Each point is reached from the start by the listed moves, each made 0, 1 or 2 times, or once backwards (-1), plus a little noise. Is the number of moves made odd or even? Then give how often each move was made.
In the rows, 128 means zero.

Moves:
(1): [107 118]
(2): [146  90]
Start: [126 118]
Points:
[105 110] -> odd (1, 0)
[123 120] -> even (0, 0)
[120  24] -> even (2, 2)

Moves:
(1): [141 102 130 129 139 123 136 125 142]
(2): [109 128 115 136 127 139 120 124 144]
(3): [135 145 103 124 127 133 129 122 135]
(4): [138 105 134 138 133 152 124 124 139]
(5): [121 128 115 130 137 124 123 118 122]
(6): [117 119 129 136 146 144 126 136 129]
(7): [136 104 121 120 132 124 133 126 128]
(8): [127 120 129 120 135 130 120 126 132]
(9): [135 109 109 124 129 114 108 131 140]
Start: [130 131 114 154 123 139 124 136 117]
Points:
[161 104  39 148 121 137 124 131 176] -> even (1, 1, 2, 0, -1, 0, 1, -1, 1)
[121   7 121 182 176 188 132 144 150] -> odd (1, 1, -1, 1, 0, 2, 2, -1, 0)
[143 151  92 148 106 111 138 128 163] -> even (2, 1, 1, -1, -1, -1, -1, 0, 0)
[147 116  97 162 155 170 122 129 113] -> odd (0, -1, 1, 1, 1, 1, 0, 0, 0)
[ 96 100 108 170 130 186 148 141 142] -> even (0, 2, 0, 0, -1, 1, 2, -1, -1)
[ 94 135  67 144 123 179 121 116 132] -> even (-1, 2, 1, 0, 0, 0, 2, 1, -1)
[155 163 127 171  86 197 144 125 120] -> even (-1, 0, 1, 2, -1, -1, 0, -1, -1)
